Every row gives one point. Any point is a mix of the corners, with weights that add up to 1. It lies inside the corners' shape when no weight is negative. Is each point inside? If not, which corners have a negative weight?

Corners:
(1): [-52 -59  52]
(2): [-65 -20  -2]
(3): [ 32  70 -23]
(4): [ 42 120 -14]
Points:
[ 4 46 -2] -> inside
[ 5 37 18] -> outside (2)
[ 31  65 -10] -> outside (2)
[-11  22  -1] -> inside
[-32 -17  12] -> outside (4)
[-18  38   4] -> outside (3)
[ 28  94 -12] -> inside
[25 57 -6] -> outside (2)

Corners:
(1): [ 10  47 -18  -3 -37 -39 -37   9  -4 -17 -51]
(2): [ 33 -12 -30 -63 -66  21  42  18 -23 -40  17]
(3): [  38   48 -121   25  -34   -6  -28   62  -20   74   37]
(4): [-37  11 -83  -5 -76  -8  31  -7 -21 -21  32]
(5): [-55  26  31  -8 -70  19 -23  13 -59  57   3]
(6): [  65  -11 -113  -73    9  -17   17  -25    7    9   69]
(7): [ -63   10   36   27   13    8   49  -68 -106  -17  -87]
(8): [-21  -5  53 -16  53 -52   4  11 -16 -63  53]
(9): [-112   -7   21  -42   36   24  -30   -1   29  -18  -82]
(10): [-107  -41   -1  -24   22  -31  -26   10   24   28  -75]
(11): [ 72  84 -92 -11  66 -44 111 -44  20  23  51]
(12): [-16  16  42  24  53  22  77 -67  28 -27 -10]
Points:
[-11  11 -34 -27 -23  -7   0   9  -3   0   8] -> outside (7)
[ -4  13 -16 -15  16 -13  20  -8 -12  -2   1] -> outside (4)
[ -4  11 -65 -16 -12  -1  35  -4  -8   8   1] -> outside (1, 5, 8)
[-14   4 -31 -26  20  -8  22  -9  -4 -29  20] -> outside (1, 5, 10)
[-20  17 -31 -26 -21  -1  -1  -2 -29   5  -4] -> outside (10, 12)
[-39   9  -6  -5  -5  -9  17 -18 -50  -3 -31] -> outside (12)
[-52  -7  -8 -10  16 -14   4  -4   9  11 -32] -> inside

Corners:
(1): [ 35 -22 -20  -1 -19  -3  14  43  -8  -9  19  36 -73  36  32  39 -45 -20
  -2   2]
(2): [ 15  17  18 -55  64 -47 -20  11  38 -48  40  13  26 -29 -59   3 -33  10
 -27  38]
(3): [ 14  13  22  11 -29 -11 -58  -9  35  30 -45 -44  44  -1  66  26 -33  23
  64  36]
(4): [ -38  -34   -9   -6   63   -5   -3   -7    2 -102   33  -40   28  -57
   -5   37    0   20  -72  -12]
(5): [ 26 -23   5 -55  -2 -10   6  -5 -21 -64   6  20  23 -58 -21 -15  12   5
 -44 -43]
(6): [  88  -13  -12   24  -47   16    3  -11  -38  -22  -32   63 -121   86
   -4  -69   11  -26   74   70]
(7): [-24  13   2 -22   2  15  32  28  24 -32 -19 -15  -9 -15  11 -46  38 -22
 -70  -3]
(8): [-16 -22  -9 -63  35   7  -8  37 -11 -71 -25 -10  11 -33 -57  24 -28  16
 -45  21]
(9): [ 82 -35  -8  -1 -17  51  -1  -5 -26  19  31  21 -70  90 -14  -8   0 -30
  20  44]
(10): [ 94  11 -26  -2  -7  18  29  35 -13  10  -1   6 -88  61   5 -16  21  39
  14  33]
(11): [  1 -32 -22 -32  -2  18  28 -21  55 -45  -7 -31 -22 -67 -49 -20  18   2
 -16  -2]
(12): [ 43 -24   4  40 -28 -22 -11  42 -27  -6  21  13 -35  66 -48   3 -31   4
  -2  29]
(13): [ 76 -17   2  31  -8  44  11  69 -27   0  25  50 -57  61 -17  14  30 -22
  39  42]
(14): [-38 -22  14 -21  50 -28   2  -6 -15 -38  12  20 -19 -69 -37  51   6  16
 -88  -9]
(15): [ 40  11  -8 -21 -79 -25 -17   8 -10  17  18 -17  56  55  34  26  11 -11
  60  94]
(16): [-11  16 -19 -25 -55 -19 -61  66 -41  10  28 -38  -1  27  20  61  25 -46
  37  13]
(17): [ -1  47  27  11 -75  40 -54  49 -13   3  24 -40  -7 -26  46  93 -26 -10
 -17  13]
(18): [  2  23 -11 -17  60  -6  35   7  -8 -10  -3  -8  29 -45 -33  -6 -50  -5
 -14  11]
(19): [  8  47 -40  -1 -63  38 -39  14  -3  28 -14   8  38  52  25  59 -16  16
  56  11]
(20): [-33 -24  33 -65  42  -1  31 -19  -9 -44  27  19   8 -57 -19 -71 -29  54
  -1  13]
(21): [ 52   7  43  -3 -46  22  38 -39   3 -25 -38  12 -78  65  16  11  -5   6
  41   4]
Points:
[ 34  -6  -9  -9  -9   5   7  26  -9 -13   8  12 -39  20   4  15 -12   1
   0  15] -> inside
[ 28  -8   3 -11 -13  12   3  -1   2 -22  -2   6 -11  10  -6  -4 -11  -2
  11  22] -> outside (10, 14, 16)
[  5   8   4 -26  -5   7  -2  14   3  -9   0  -1  -5  -9   2  15  -1   1
 -12  13] -> outside (4, 6, 12)
[ 12  -5  12 -26   1  -1  -3  19 -11 -20  24 -10  -1   6   4   6 -26  10
  -9  17] -> outside (6, 11, 13, 14, 19)
[  7 -13  -3 -11   9   1   0   4   2 -40   9 -13  -4 -13  -6  13  -3   9
 -16  10] -> inside
[  9  -4   5 -18  17   5   4   5   3 -32   4  13  -9 -17 -21   1 -17   4
 -21   5] -> outside (10, 15, 16)
